Each point is reached from the start by the listed moves, each made once or not at all, plus a little noise. Is the number of moves made odd or even? Then give how often each move was made.

Moves:
(1): [.44 -.12]
(2): [.24 .60]
Start: [.00 .31]
Points:
[.22 .88] -> odd (0, 1)
[.00 .30] -> even (0, 0)
[.45 .17] -> odd (1, 0)

Moves:
(1): [.35 .02 -.54 -.03 .25 -.28]
(2): [.21 .43 .20 -.13 -.01 .11]
(3): [.41 -.37 .40 .13 -.30 -.25]
(4): [.01 .07 -.30 -.03 -.55 .06]
Start: [-.24 .14 .45 -.16 -.07 -.07]
Points:
[-.24 .13 .44 -.17 -.07 -.07] -> even (0, 0, 0, 0)
[-.03 .57 .64 -.29 -.07 .03] -> odd (0, 1, 0, 0)
[.39 .27 .74 -.19 -.94 -.14] -> odd (0, 1, 1, 1)

Moves:
(1): [.41 -.03 .01 -.01 -.05 -.11 .14 -.10 -.15]
(2): [-.01 .25 .14 .31 -.16 -.18 .01 -.37 -.09]
(3): [-.07 .01 .13 -.13 -.36 .17 -.34 .04 .10]
(4): [.10 .05 .42 .14 .28 .16 -.24 .54 -.05]
(5): [.14 .46 .05 -.13 -.03 .29 -.15 -.09 .25]
(6): [-.20 -.20 -.35 .01 -.19 .44 -.03 -.12 -.27]
(7): [-.07 -.05 .09 .01 -.18 .12 .21 -.05 .04]
(8): [-.09 .31 .00 -.13 -.17 .01 -.01 .07 -.14]
Start: [-.18 -.06 -.17 -.28 -.07 -.10 -.07 -.12 .03]
Points:
[-.27 .22 -.17 -.42 -.23 -.08 -.07 -.04 -.09] -> odd (0, 0, 0, 0, 0, 0, 0, 1)
[-.44 .05 -.02 -.24 -.33 .62 -.14 .33 -.39] -> even (0, 0, 0, 1, 0, 1, 1, 1)
[.29 .94 .53 -.06 -.35 .21 -.10 -.11 -.08] -> even (1, 1, 0, 1, 1, 0, 1, 1)
[.12 -.23 -.07 -.12 -.02 .41 -.22 .24 -.45] -> odd (1, 0, 0, 1, 0, 1, 0, 0)
[.10 .18 -.06 -.40 -.45 -.08 .28 -.21 -.20] -> odd (1, 0, 0, 0, 0, 0, 1, 1)
[-.31 .21 -.35 -.52 -.63 .80 -.57 -.29 .11] -> odd (0, 0, 1, 0, 1, 1, 0, 0)

Moves:
(1): [.18 -.40 -.08 -.04 .19 .27 .08 .01 -.12 -.05 -.04]
(2): [.15 .14 -.13 -.01 .19 -.05 -.22 -.09 -.04 .02 .29]
(3): [.26 .07 .04 .05 -.02 -.09 .00 .11 -.12 -.09 -.16]
(4): [-.03 .12 -.02 .20 .00 -.06 -.03 -.04 .23 -.33 .00]
(5): [-.12 .07 .02 .26 .25 -.33 -.03 .14 .13 .14 -.02]
(6): [-.08 -.05 -.01 -.22 .12 -.04 .02 -.26 .52 -.14 -.04]
(7): [.24 -.09 -.18 -.06 -.18 -.16 .23 .09 .22 .05 .37]
(8): [-.07 -.06 .03 .13 .09 .44 -.27 .27 .22 .23 -.31]
(9): [.03 .12 -.19 .03 -.02 -.22 -.27 .38 -.08 -.05 .20]
Start: [-.04 .08 -.04 -.17 -.14 .07 -.03 -.04 -.03 .04 -.19]
Points:
[-.03 .41 -.18 .28 .31 -.38 -.31 -.05 .26 -.13 .07] -> odd (0, 1, 0, 1, 1, 0, 0, 0, 0)
[.11 .38 -.27 .05 .45 -.23 -.77 .54 .57 .17 -.24] -> even (0, 1, 1, 0, 1, 1, 0, 1, 1)
[.46 -.36 -.27 -.12 .05 .43 -.02 .12 .94 -.27 -.36] -> even (1, 0, 1, 1, 0, 1, 1, 1, 0)
[-.21 -.04 -.03 -.24 .09 .47 -.29 -.04 .70 .13 -.54] -> even (0, 0, 0, 0, 0, 1, 0, 1, 0)
[.08 .51 -.31 .30 .49 -.29 -.82 .47 .83 -.17 -.25] -> odd (0, 1, 1, 1, 1, 1, 0, 1, 1)
[.15 -.22 -.31 -.18 .04 .11 -.22 .35 -.21 -.04 -.01] -> even (1, 0, 0, 0, 0, 0, 0, 0, 1)

Moves:
(1): [-.01 .13 -.03 -.07 -.09 -.01 -.01 -.20 -.08 .01 .40 .09]
(2): [.10 .26 .02 .44 -.38 .16 .03 -.04 -.18 .29 .10 -.20]
(3): [.04 .13 -.12 -.03 -.01 -.08 .05 .23 .05 .02 .03 -.17]
(4): [.07 .02 -.36 .06 .16 .36 .02 .04 .10 .07 -.05 -.13]
(5): [.20 -.12 -.01 .00 .12 .09 -.30 .32 .05 .13 -.07 .00]
(6): [.25 -.07 .09 .08 .42 .13 -.09 -.18 .09 -.20 -.24 .21]
(7): [.00 .08 -.01 -.09 .18 .09 -.30 -.19 -.06 .05 -.30 -.13]
(8): [.08 -.20 -.04 -.16 .05 .13 .18 -.04 -.11 -.30 .16 -.15]
(9): [-.10 -.18 .09 -.04 -.33 -.32 .00 -.05 .19 -.36 .07 -.12]
(10): [.19 .07 -.05 .02 .03 .05 .11 -.11 -.05 .27 -.09 .00]
(11): [.27 -.10 -.42 .03 .18 .21 -.12 -.04 -.14 -.06 -.07 .18]
(12): [.01 -.15 -.05 .18 .34 -.05 -.11 -.21 .05 .27 -.11 -.11]
Start: [.23 .05 -.17 -.09 .01 -.08 -.02 -.09 -.02 -.03 .00 .31]
Points:
[.71 -.02 -.69 -.41 .12 .24 -.34 -.06 .06 -.13 .18 -.27] -> even (1, 0, 1, 1, 1, 0, 1, 1, 1, 1, 0, 0)
[.56 .21 -.62 -.06 .76 .35 -.34 -.20 .15 -.12 -.55 .07] -> even (0, 0, 1, 1, 0, 1, 1, 0, 0, 0, 0, 0)
[.86 .37 -.71 .37 -.19 .27 .06 -.06 -.34 .52 -.04 .08] -> even (0, 1, 1, 0, 0, 0, 0, 0, 0, 1, 1, 0)
[.94 .19 -.76 .02 .06 .47 -.53 -.04 -.45 .11 .27 -.06] -> odd (1, 1, 1, 0, 1, 0, 1, 1, 0, 0, 1, 0)
[.51 .35 -.63 -.22 .25 .43 -.21 -.54 -.14 .41 -.02 .13] -> even (1, 0, 0, 1, 0, 0, 1, 0, 0, 1, 0, 0)
[.79 .02 -.88 .01 .68 .63 -.19 -.51 -.06 -.20 .07 .68] -> even (1, 0, 0, 1, 0, 1, 0, 0, 0, 0, 1, 0)

Moves:
(1): [.09 -.01 -.12 .16 .07 .00 .16 .07 .07 -.03 .01 -.01 .18 .08 -.02 .13 -.01 -.02 .00 .11 .12]
(2): [-.08 -.10 -.02 .03 .01 .02 .06 .08 .13 .05 .02 .09 -.04 .03 -.12 -.01 .07 -.11 .07 .02 .08]
(3): [.05 .08 -.09 -.11 -.14 .06 .11 -.04 -.20 -.09 -.05 .09 -.07 -.07 -.16 -.03 .10 -.08 -.08 -.05 .16]
(4): [-.06 -.04 -.10 -.07 -.02 -.09 .08 -.03 .11 -.10 .03 .00 .11 .07 -.05 .07 .12 -.06 -.01 .02 .02]
(5): [.13 -.04 .05 -.11 -.11 -.11 .04 -.16 .14 .06 .11 -.09 .16 .14 .06 .04 -.27 .00 .02 .04 -.15]
(6): [.15 -.06 .00 .32 .20 -.15 -.02 -.02 -.05 -.09 -.10 -.09 -.05 -.18 -.05 .22 .01 .09 .25 -.09 -.09]
(7): [-.17 -.14 -.03 .18 -.36 .12 -.04 -.25 -.08 -.01 -.04 .13 -.23 -.21 -.01 -.11 .10 .12 -.05 .02 .00]
(8): [-.03 -.07 -.03 -.04 .04 .06 .02 .12 -.23 .06 -.06 .01 .13 -.06 .09 -.30 -.08 .10 -.12 .02 -.01]
(9): [-.04 .01 .01 .06 .03 -.03 .11 .13 -.08 .11 -.04 .01 .02 .00 -.02 .02 .09 -.05 .12 -.02 -.02]
(10): [.28 -.14 -.19 .05 -.09 -.10 .20 -.07 .05 .15 -.21 -.08 -.08 -.02 .26 .05 -.11 .05 .05 .09 -.46]
(11): [.00 .01 -.04 .04 -.03 -.10 .05 -.08 -.08 -.08 .01 -.20 -.11 .18 .03 -.12 -.06 .03 .10 .01 .01]
(12): [.06 -.04 -.08 -.05 .12 -.01 -.20 -.07 .00 .06 .11 -.02 -.08 -.11 .04 -.11 -.05 .14 .19 .08 -.08]
(13): [-.07 .21 .07 .06 .17 -.17 .29 -.07 -.03 -.01 .17 -.03 .08 -.02 -.41 -.06 -.10 .21 -.03 .17 .32]
(14): [-.03 .11 .10 .00 .02 -.12 -.12 .06 -.06 -.04 -.16 -.06 -.13 -.16 -.06 .08 -.02 -.15 -.09 -.09 .28]
(15): [-.05 -.13 .20 -.02 -.27 -.18 .15 -.04 .06 .07 -.24 .00 .00 -.05 -.22 .28 -.29 .11 -.02 .04 .05]
(16): [-.02 .11 .19 .05 -.04 -.09 .04 .22 .10 -.09 .01 .06 .03 .06 .19 .01 -.13 -.04 -.07 -.11 .01]
(17): [-.02 .04 -.01 -.07 -.02 .01 -.13 .08 .20 -.11 .08 -.01 .13 .00 -.12 .01 -.08 -.11 .06 .06 .02]
(18): [-.02 .12 -.12 .11 .31 -.18 -.10 .06 -.01 -.10 -.12 -.01 -.06 .06 .08 -.05 -.15 -.16 .09 .12 .10]
Start: [.24 .01 -.11 .19 .16 .12 -.18 -.01 -.11 .16 -.04 .08 .12 -.19 -.02 -.04 .00 .10 -.16 .18 .16]
Points:
[.65 .18 -.45 .53 .69 -.75 .26 .23 .12 -.09 -.19 -.08 .42 -.37 -.27 .01 -.70 -.03 .16 .57 .47] -> even (1, 1, 1, 1, 1, 1, 0, 1, 0, 1, 0, 1, 1, 1, 0, 1, 1, 1)
[.52 .39 -.13 .20 .34 -.54 .28 .12 -.35 .11 -.34 -.05 .18 -.28 .02 -.30 -.75 .02 -.38 .38 .41] -> even (0, 0, 1, 0, 1, 0, 0, 1, 0, 1, 0, 0, 1, 1, 0, 1, 0, 1)
[-.09 -.11 .15 .75 -.06 -.41 .19 .01 -.33 .12 -.40 -.06 -.08 -.68 -.91 -.02 -.36 .35 .11 .34 .78] -> even (0, 1, 0, 0, 0, 1, 1, 1, 1, 0, 1, 0, 1, 1, 1, 0, 1, 0)
[.34 -.20 -.36 .62 .44 -.10 .09 .08 .16 .01 -.07 .06 .32 -.20 -.25 .39 .19 .01 .14 .24 .27] -> even (1, 1, 0, 1, 0, 1, 0, 0, 0, 0, 0, 0, 0, 0, 0, 0, 0, 0)
[.63 .16 -.23 .94 .66 -.57 .08 .45 -.08 .09 -.65 -.11 .03 -.36 .36 .42 -.31 -.18 .17 .19 .09] -> odd (1, 0, 0, 0, 0, 1, 0, 0, 1, 1, 0, 0, 0, 1, 0, 1, 0, 1)
[.18 .21 .01 .50 -.16 -.21 .25 -.20 .21 -.10 .34 -.06 .34 .02 -.30 -.14 -.57 .29 -.12 .49 .50] -> odd (1, 0, 0, 0, 1, 0, 1, 0, 0, 0, 1, 0, 1, 0, 0, 1, 1, 0)
[.18 .04 .14 .68 -.22 -.58 .63 -.01 -.35 .02 -.36 .10 .34 -.61 -.67 .31 -.49 .35 -.25 .27 .83] -> even (1, 0, 1, 1, 1, 1, 1, 1, 1, 0, 0, 0, 1, 1, 1, 1, 0, 0)
